Rows are points. Each copy is the shape, with its points in the same order, turned, moved and blurred by noise. Say if it was mirrored as well.

Shape (8 x 2)
[[  3.2   2.6]
 [  2.5  -0.8]
 [  2.4  -2.8]
 [ -2.3   2.8]
 [ -1.2   4.1]
 [  1.7  -1.5]
 [  1.8   3.6]
 [  2.1 -12.6]]
Copy 1 (8 x 2)
[[  3.7   4.7]
 [  3.7   0.8]
 [  3.7  -1.2]
 [ -1.5   3.6]
 [ -0.8   5.7]
 [  3.3  -0.2]
 [  2.1   5.8]
 [  4.7 -11.1]]
Copy 1 is: only turned
Copy 2 (8 x 2)
[[  2.9   3.6]
 [  2.6   0.0]
 [  2.7  -0.7]
 [ -3.1   3.4]
 [ -1.3   4.7]
 [  2.2  -0.4]
 [  1.6   4.6]
 [  4.4 -11.8]]
Copy 2 is: only turned
Copy 3 (8 x 2)
[[ 3.0  1.3]
 [ 0.5  3.3]
 [-0.9  4.4]
 [-0.4 -2.9]
 [ 1.2 -3.1]
 [-0.5  3.1]
 [ 2.7 -0.9]
 [-7.5 11.5]]
Copy 3 is: mirrored
Copy 4 (8 x 2)
[[  2.5  -0.2]
 [  1.4  -3.7]
 [  1.8  -5.3]
 [ -2.5   0.7]
 [ -2.4   1.7]
 [  1.2  -3.7]
 [  1.6   1.3]
 [ -1.4 -14.3]]
Copy 4 is: only turned

Shape (7 x 3)
[[  0.8  -1.7  -2.0]
 [  2.5   2.7  -2.7]
 [-10.0  -8.5   5.9]
 [  6.3  -0.1   2.0]
 [  1.8  -3.3  -0.2]
 [  1.7  -4.0  -3.5]
 [ -1.5   0.6  -5.8]]
Copy 1 (7 x 3)
[[  0.9   1.7  -0.8]
 [ -2.9   3.0  -3.5]
 [  4.2 -11.4   6.9]
 [ -4.2   5.0   2.6]
 [  1.3   1.6   1.9]
 [  3.8   2.9  -0.7]
 [  1.6  -0.9  -5.4]]
Copy 1 is: only turned
Copy 2 (7 x 3)
[[ 1.3  0.8 -4.6]
 [-2.0  4.6 -6.0]
 [ 3.9 -9.8  4.7]
 [ 1.7  6.3 -0.5]
 [ 3.6  1.3 -2.0]
 [ 3.8  0.5 -6.3]
 [-1.7  0.2 -7.4]]
Copy 2 is: only turned

Shape (6 x 3)
[[-3.0 -9.2  4.7]
 [-1.6 -1.0 -2.6]
 [-3.1 -4.1  1.8]
 [-4.6 -1.1  5.5]
 [ 1.5 -1.5 -3.5]
 [-4.0  2.9 -7.2]]
Copy 1 (6 x 3)
[[ 0.0  5.1 -7.3]
 [-2.6 -2.1  1.0]
 [-0.8  2.6 -1.8]
 [ 1.2  5.4  1.6]
 [-1.3 -4.8  0.2]
 [-6.9 -4.1  6.1]]
Copy 1 is: mirrored
Copy 2 (6 x 3)
[[ 0.5  4.3  8.9]
 [ 2.7  3.3 -2.2]
 [-0.7  2.4  3.2]
 [-4.0 -1.8  3.7]
 [ 5.3  2.9 -0.5]
 [-0.5  5.5 -8.4]]
Copy 2 is: mirrored
Copy 3 (6 x 3)
[[  1.1 -12.5  -0.9]
 [  1.7  -1.3  -2.2]
 [  3.2  -6.1  -0.9]
 [  6.5  -7.1   2.1]
 [ -1.5   0.0  -1.2]
 [  4.4   4.4  -5.3]]
Copy 3 is: mirrored
